Each row is a point. The window is the flat piece filled in between its corners: a triangle in 3 columns, a solid with four corners in 4, and so on. A path goes straight from each point to the next, and from the last back to the first. After which points does the path pass through the window?
(in the rows, 128 means zero)

Window, 4 rows:
[[154  91 182  77]
 [ 88 170  88 158]
 [106 102 111 121]
 [126 153  71 145]]
Path:
(1): [114 152 121  73]
(2): [129  92 170  54]
(3): [139  85 186 102]
(4): [135 134 139 154]
(5): [112 145 115  99]
(6): [ 75 141  84  99]
(7): [116 126  96 168]
(8): [157  76 170 104]
(9): [144  96 156  67]
(10): [ 95 160  76  86]
(11): [138 133 109 145]
(12): [121 125 130 175]
(13): [ 94 136 112 106]
(14): [ 75 154 107 106]
(15): [ 92 136 127 160]
(16): [135 131 141 130]
Through the window after points: 10

Window:
[[ 97 163 151 175 139 118  75 115]
 [120 157 171 128 139  94 122 126]
 [123 130 103 103  45 239 180 141]
 [ 80  91 123 109 180 163  96 172]
 [138  61  89 133 164 128 130 167]
 [192  76 116 107 127 165  84 143]
 [137 205 165 165 140 159 123 123]
 [136 220 129 136 121 107 104 129]]
Path:
(1): [134 151 126 135 160 155 111  68]
(2): [142 161 154 142 126 139 114 156]
(3): [124 172 157 142 118 140  97 165]
(4): [102 155 141 125 151 142 112 111]
(5): [132 137  76 116 143 193 132  80]
(6): [124 120 148 121  73 180 135 181]
(7): [139 114 136 169 105 116 101 207]
(8): [138 123 120 114 135 167 108 120]
(9): [165  97  92  86 155 170  94  95]
(10): [162 108 153 138 112 137 101 172]
(11): [121 134 152 159 147 110  89 179]
(12): [130 131 115 130 162 135 108 122]
Through the window after points: 1, 5, 7, 9

Window (11 x 11):
[[162 130 118 135 108  88  84 199 166 108 131]
 [121 145  93 166  90  91 116 125 105 159 132]
 [106 106 145  56 143 164 121  69  98 147 112]
 [129 159 152 166 135 133 106 164 212 157  79]
 [187 117 145 102 139  98  49 125 125 177 199]
 [160  67 145 121 143  94 100 127  50 167 153]
 [186 126  97  84 112 164 184 106 153 140 124]
 [161 128 127 208  54 124 155 132 109  67 110]
 [184  67  71 115 153 210  87 119 120 151 188]
 [160 161 127 119 162  79 148 124 144 102 136]
 [129 215 116 126 103 175 182 130 103 145  89]]
Path:
(1): [132 112 132 119 127 116 124 131  99 154 161]
(2): [112 127 156 123 101 124 149 141 141 133 167]
(3): [163 137 127 124 130 110 118 110 102 129  98]
(4): [200 141 119 108 146 138  76 125 128 118  67]
(5): [143 109 137 116 131 137 124 134 140 139 163]
(6): [ 99 114 156 148 112 127 150 174 147 124 180]
(7): [178 135  96 129 113  98  83 141 125 133 107]
(8): [163 114 116 137 118 107 102 110  93 148 108]
Through the window after points: 6, 8

Window, 14 rows:
[[153 128 130 128 117 126 162 147 121 157 164 124 110 111]
 [128 143 156 135 118 189 183  54 141 114 140 125 145  89]
 [137  92 102 185 105 143 143 200 136  88 168  75 148 114]
 [ 92 178  74 144  88 152 135 102 133 115 166 168  91 153]
 [159 147 134 169 144  69 160 147 106 136  81 177 128  96]
 [121   7 137 131 104 144 132 121 109 100 103 147 142 110]
 [144 146 107 161  70 118 127 107 125 129 109 117 116 112]
 [107 114  99 112 114 147  97 146 155 158 165 144 151 122]
 [157  43 114 133 103 115 149  76 166 101 138 149 141 113]
 [106 107 174 120 102 105 109 138 124  95 134 125 152 148]
 [186 105 162 185 142 146 113 137 126  82 166 163 109 104]
 [ 98 111 126 152 133 122 115 145 164 148 172 108 105 112]
 [157 197 188 135 142 101 159 151 132 142  28 119 120 162]
 [127 110 145 117 176 135  97 122 107 112 155 112 137 140]]
Path:
(1): [126 118 119 182 102 114 149 110 123 170 134 136 171 162]
(2): [136 110 138 211 118 101 150  91 121 148 142 113 144 151]
(3): [144 131 143  88 118 142 132 167 129  75 116 155 110  83]
(4): [130 126 129 108 110 149 133 129 128  79 113 135 100  87]
(5): [135  68 151 160 118 124 135 121 122 132 124 136 153 140]
(6): [124  73 130 167 114 126 137 122 114 150 141 138 148 138]
(7): [135 128 118  91 117 153 121 144 166  74 129 131 116  76]
(8): [136 155 120 128 114 149 128 145 128  93 131 125 115  87]
(9): [113 133 141 186 103 119 148  99 118 169 146 142 126 180]
(10): [109  90 147 188 136 154 143 113 117 158 145 140 133 168]
(11): [150 110 126 116 119 113 139 119 144  97 126 140 131  95]
(12): [151 128 135 110 127 134 127 129 137  98 112 153 114  74]
(13): [110 130 132 181 124 118 136 148 112 159 162 108 132 174]
(14): [153  89 133 185 125 128 114 114 106 167 172 132 166 157]
(15): [126 124 137 127 123 140 132 143 146  94 139 118 107 108]
(16): [125 126 131 114 115 132 133 123 137 110 122 123 114 100]
Through the window after points: 4, 6
